Each row of a before or after table is a point. The points were changed in one or more steps. Then noise was added and the rows were shuffled. The steps act on columns, c1 being the first. What was done? A step turns or swaps two columns, mirrors them in a line or flattens them onto one, adds a multiple of one to another, or multiplies or shifts one. Angles are multiples of 10 degrees, from the lower column toward the higher: turns from -170 to 170, lines from 10 to 170 but not 90. Use the fewest steps. Two steps may share a column if one is a turn and the other turns, adds or multiplies; they go together, in the order done. Otherwise the lowest column goes first.

Before (10 x 2)
| -13 | -31 |
| -13 | -32 |
| -26 | -14 |
|  30 | -31 |
|   5 |  43 |
|  53 |  37 |
| -18 | -33 |
| -20 |  24 |
|  19 |  -9 |
|  47 |  55 |
After (10 x 2)
|  38 | -30 |
|  28 |  21 |
|  30 | -31 |
|  68 | -10 |
|  79 | -32 |
|  36 | -31 |
| 102 |  32 |
|  55 |  42 |
|  20 | -15 |
|  97 |  55 |
Steps: shift c1 by 50

Before (8 x 4)
| -26 |  29 | -12 | -42 |
| -38 |  -3 | -48 | -23 |
|   1 |   9 |  21 |  17 |
|   5 | -31 | -25 |   3 |
|   7 | -69 | -28 | -68 |
|  37 |  29 |  13 |  26 |
|  -8 | -52 | -17 |   7 |
|  -8 | -33 |  19 | -50 |
After (8 x 4)
|  25 | -26 |  -8 |  51 |
|  19 |  80 |  29 |  58 |
|  19 |  48 |  11 | -11 |
|  -6 |  40 | -21 |  47 |
|  59 |  10 |  12 |  23 |
| -36 | -36 |  20 | -21 |
|  12 |  29 |  23 | -10 |
| -16 | -10 | -13 | -12 |
Steps: turn c1 and c3 by 140 degrees; turn c2 and c4 by 170 degrees

Before (13 x 8)
| -19 | -56 |  16 | -18 |   4 |  43 |  -8 |   9 |
|  51 | -12 |  24 |  29 |  28 |   0 |  39 |  -7 |
| -28 | -34 |  16 | -18 | -29 |   1 | -50 | -10 |
|  14 |  23 |  42 |  51 |  38 |   2 |  19 | -16 |
|  55 |  38 |  20 |  22 |  39 |  44 |   0 | -27 |
|  16 |  -2 |  -7 |   8 |  55 |  19 |  32 | -39 |
| -13 | -40 |  -3 |  14 | -10 |  40 | -36 | -13 |
| -15 | -16 |   9 | -44 | -29 |  13 | -43 | -25 |
| -53 | -13 | -16 | -22 |  -8 |  26 | -32 |  26 |
|  69 |  36 | -28 | -17 |  -1 |  -2 | -30 | -11 |
|  37 |  24 | -20 |  30 | -22 |  11 |  -2 | -29 |
|  38 |  46 | -23 |  12 |  17 |  14 |   4 | -52 |
| -37 | -13 |  16 | -33 | -66 |  37 | -17 |   2 |
After (13 x 8)
| -51 |  45 | -17 |  20 | -53 |   5 |  39 |  35 |
|  27 | -13 | -21 | -15 |  12 |  16 |  -9 | -52 |
|  11 | -58 |   9 | -23 |  87 |  33 | -33 | -19 |
| -10 | -34 |   9 | -22 |  23 |  -8 | -76 | -28 |
| -30 |  24 |  -8 |  36 | -57 |   1 |  28 |  37 |
|  -7 | -11 |  33 |  18 |  48 | -10 |   3 |  51 |
| -10 |  37 | -32 |  -8 | -54 | -11 |  11 |  70 |
|   1 | -13 |   4 | -36 | -46 |  28 | -41 | -36 |
| -17 |  24 |  58 |  34 |   4 |  -9 | -42 |  15 |
| -27 |  38 |  25 |  13 | -18 |  33 | -30 |  54 |
| -39 |  -3 |  -4 |   9 |  58 |   9 |  43 |  15 |
| -13 | -40 |   3 |  15 |  51 |  30 | -32 | -11 |
| -25 | -15 |  -7 | -45 |  -4 |   1 | -56 | -15 |
Steps: swap c1 and c8; add -1.5 times c2 to c5; add -1.5 times c3 to c7; turn c3 and c4 by -20 degrees; shift c6 by -10

Before (10 x 11)
|  -52 |   26 |  -35 |   34 |   -6 |   38 |   38 |   11 |   -5 |   38 |   35 |
|  -26 |   17 |   -3 |  -43 |  -32 |   24 | -108 |    6 |  -20 |  -93 |  -23 |
|   73 |   18 |   -7 |   31 |   20 |   41 |    0 |    7 |  -28 |   17 |    5 |
|   20 |   10 |   -7 |  -50 |  -15 |   -4 |   23 |  -45 |   41 |    0 |    1 |
|  -26 |    8 |  -61 |    2 |    7 |   21 |   39 |   23 |  -25 |  -32 |  -16 |
|    4 |   29 |  -32 |   40 |   -7 |  -22 |    9 |   17 |   37 |   -1 |   21 |
|   33 |   72 |  -11 |   27 |  -47 |   30 |   25 |   -3 |  -19 |  -28 |   -2 |
|   -3 |   17 |   -9 |   50 |   25 |   30 |   40 |   -8 |   -1 |  -11 |    0 |
|  -26 |   27 |    5 |   -3 |    3 |    1 |   40 |   -2 |    7 |   14 |   96 |
|   -7 |   29 |  -25 |   10 |   18 |  -40 |   30 |  -17 |   -3 |   17 |  -19 |
After (10 x 11)
|  -18 |    8 |  -80 |   31 |    8 |   -2 |   38 |   -3 |   40 |   12 |  -16 |
|   -1 |   17 |  -11 |   -7 |   26 |   25 |   39 |   17 |   13 |   52 |    0 |
|   12 |   12 |   -7 |   16 |  -16 |   25 |   22 |   23 |  -52 |  -48 |    2 |
|  -36 |   24 |  -45 |  -47 |   -4 |   26 |   38 |    4 |   27 |   20 |   34 |
|   51 |   17 |  -11 |  -26 |   20 |   14 |    0 |   19 |   44 |   23 |    3 |
|  -19 |   29 |    7 |  -13 |    3 |    4 |   42 |   -1 |   -5 |   -8 |   97 |
|   22 |   71 |  -14 |   16 |  -45 |   11 |   24 |   22 |   25 |   35 |   -3 |
|    4 |   29 |  -42 |  -12 |   -5 |    7 |   10 |  -37 |  -29 |   39 |   20 |
|   -7 |   31 |  -31 |  -20 |   16 |  -31 |   30 |    3 |  -29 |    3 |  -19 |
|  -20 |   17 |   -3 |  101 |  -31 |    6 | -108 |   12 |   28 |   -9 |  -24 |
Steps: multiply c1 by 0.7; multiply c3 by 1.3; turn c4 and c10 by 110 degrees; turn c6 and c9 by -40 degrees; turn c8 and c9 by 150 degrees

Before (14 x 12)
| -22 |  15 | -28 | -11 |   7 |  -1 |   8 |  -7 |  14 |  11 |   4 | -34 |
| -16 | -17 | -30 |   2 |  19 |  10 |  21 | -15 |  17 |   0 | -11 | -21 |
|   0 | -17 |  -3 | -15 |  -3 |   4 |  -3 |  -6 |  -2 |   6 |  15 |   9 |
|  10 |  -7 |  10 |  17 |  15 |   3 |  -2 |   7 |   4 | -21 | -30 | -26 |
|   9 |   2 | -13 |   4 | -13 | -16 |  -4 |   9 |  13 | -21 |  -5 | -25 |
| -14 |   9 | -21 | -13 | -15 |   8 |   8 |  12 | -10 |  19 | -28 | -10 |
|  10 | -19 | -14 | -14 |  11 |  -9 |   3 |   2 |  13 |  17 |   5 |  -2 |
|  -8 |  15 | -12 |  11 |  18 | -15 |  -4 |  12 |  27 | -12 |   8 |  -4 |
|  12 |  11 | -19 |   4 |   4 | -12 | -16 | -11 |  -9 |  -2 |  -3 |   4 |
|   9 |   7 |  -2 | -26 |   5 |   3 |   1 | -21 |  -1 |  -6 | -29 |  -5 |
|   6 | -25 | -15 | -11 |  -5 | -20 |   4 |  24 | -18 |   7 | -16 |   3 |
|  -6 |  20 |  -6 |  17 |  -3 |  12 |  24 |  19 |   6 |  13 |   8 |   1 |
| -15 |   1 |   5 |  16 | -17 |  19 |  18 | -10 |   1 |  17 | -31 | -11 |
|  -3 |  16 | -28 | -19 | -17 |   9 | -12 |   3 |  11 |   6 |  -2 | -14 |
After (14 x 12)
|  -9 |  16 | -19 |  -6 |   2 |   3 | -16 |   0 |   8 |  -2 |   3 | -28 |
|  -5 |   0 | -28 |  20 | -16 |  18 | -12 |  -3 |  -8 |   6 |   6 |  41 |
|   7 |   4 | -21 |  11 | -12 |  22 |   7 |  -2 |  13 |  19 | -20 |  47 |
|   8 |  -9 |   5 | -15 | -17 |  23 |  19 |  -4 |  -4 |  17 | -26 |  51 |
|  -4 |  11 | -15 |   8 |  -1 | -21 |   4 |   0 |  20 |   7 | -26 | -17 |
| -21 |  16 | -13 |  -2 | -11 |  -4 |  -4 |  -2 | -14 | -21 |  -4 |  51 |
|   3 | -13 | -30 |   1 |  16 |  -3 |  21 |   3 | -17 |   0 | -18 |  79 |
| -22 |   2 |  10 | -16 |  16 |   9 |  -3 |   3 |  -7 | -21 | -30 |  52 |
|   5 |  17 | -12 |  -6 |  20 |   0 |  -4 |   4 | -29 | -12 |  14 |  23 |
|   2 |   6 | -28 |  13 |   6 |   9 |   8 |   1 | -12 |  11 |  11 | 121 |
|   6 |  -4 |  -6 | -16 |   0 |  18 |  24 |   0 |  -9 |  13 |  17 |   6 |
|   5 | -15 |  -3 |  14 |  -4 | -17 |  -3 |   0 |   4 |   5 |   5 | -23 |
| -10 |   8 |  -2 |  26 |   1 |  19 |   1 |   0 |   6 |  -6 | -21 |   0 |
| -10 |  -2 | -13 |  16 |  11 | -21 |   3 |   2 | -11 |  18 |  -5 | -10 |
Steps: turn c1 and c12 by -150 degrees; multiply c12 by 3; turn c2 and c11 by 30 degrees; turn c2 and c6 by 60 degrees; turn c4 and c9 by -170 degrees; flatten c5 and c8 onto the line at 10 degrees
